Each row of a before or after table is a point. One or more steps were done to the points. Then noise was added and the rows were shuffled. The steps act on columns, c1 being the first. Name the steps. A step turns or swaps two columns, mirrors them in a line or flattens them onto one, adds a multiple of one to another, or multiplies or shifts one. Angles are multiples of 10 degrees, from the lower column toward the higher: turns from -170 to 170, lines from 10 to 170 but not 90. Use the fewest steps. Two steps may share a column if one is a turn and the other turns, adds or multiplies; they go together, in the order done. Otherwise the lowest column goes first.

Before (9 x 2)
[[ 0.09  0.21]
 [ 0.22  0.30]
 [-0.35 -0.27]
 [ 0.71 -0.57]
 [ 0.16  0.02]
 [ 0.04  0.01]
 [ 0.71  0.05]
 [-0.34 -0.27]
 [ 0.26 -0.51]]
After (9 x 2)
[[-0.57  0.70]
 [-0.26 -0.34]
 [ 0.24  0.09]
 [ 0.03  0.15]
 [ 0.05  0.72]
 [ 0.30  0.25]
 [-0.26 -0.36]
 [ 0.01  0.05]
 [-0.51  0.25]]
Steps: swap c1 and c2

Before (8 x 3)
[[-0.25 -0.20 -0.28]
 [-0.39  0.31  0.07]
 [ 0.22  0.29 -0.14]
 [-0.52  0.07 -0.19]
 [ 0.25 -0.39 -0.27]
 [ 0.56  0.20 -0.58]
 [-0.07  0.19 -0.05]
 [-0.08 -0.59 -0.37]]
After (8 x 3)
[[ 0.33  0.36 -0.09]
 [ 0.17 -0.81 -0.34]
 [ 0.95  0.21 -0.55]
 [-0.37  0.09 -0.18]
 [-0.06 -0.22 -0.34]
 [-0.04  0.24 -0.06]
 [ 0.46 -0.48 -0.26]
 [-0.45  0.43  0.08]]
Steps: add -0.7 times c3 to c1; multiply c2 by 1.3

Before (14 x 4)
[[ 0.54 -0.23  0.16  0.85]
 [-0.34  0.19 -0.87 -0.41]
 [ 0.07 -0.06  0.24 -0.48]
 [ 0.06 -0.19 -0.40  0.07]
 [ 0.07 -0.66  0.15 -0.42]
 [-0.25  0.02 -0.31  0.29]
 [ 0.14 -0.35  0.34 -0.14]
 [ 0.72  0.11  0.00 -0.38]
 [ 0.42  0.09  0.39  0.34]
 [ 0.38 -0.24  0.43  0.65]
 [-0.09 -0.15  0.36  0.27]
 [ 0.38 -0.24  0.17 -0.02]
 [ 0.11  0.17 -0.60 -0.35]
 [ 0.20  0.42  0.33 -0.03]]
After (14 x 4)
[[ 0.19  0.02 -0.60 -0.36]
 [-0.13 -0.23 -0.31  0.29]
 [-0.17 -0.01  0.37  0.26]
 [ 0.46 -0.04  0.34 -0.05]
 [ 0.30  0.34  0.39  0.34]
 [-0.14  0.14 -0.39  0.08]
 [-0.02  0.45  0.44  0.65]
 [ 0.07  0.61  0.16  0.85]
 [ 0.01 -0.39 -0.87 -0.41]
 [-0.23  0.32  0.33 -0.13]
 [ 0.46  0.57  0.00 -0.38]
 [-0.02  0.45  0.17 -0.02]
 [-0.54  0.39  0.15 -0.41]
 [-0.03  0.10  0.26 -0.50]]
Steps: mirror c1 and c2 in the line at 30 degrees
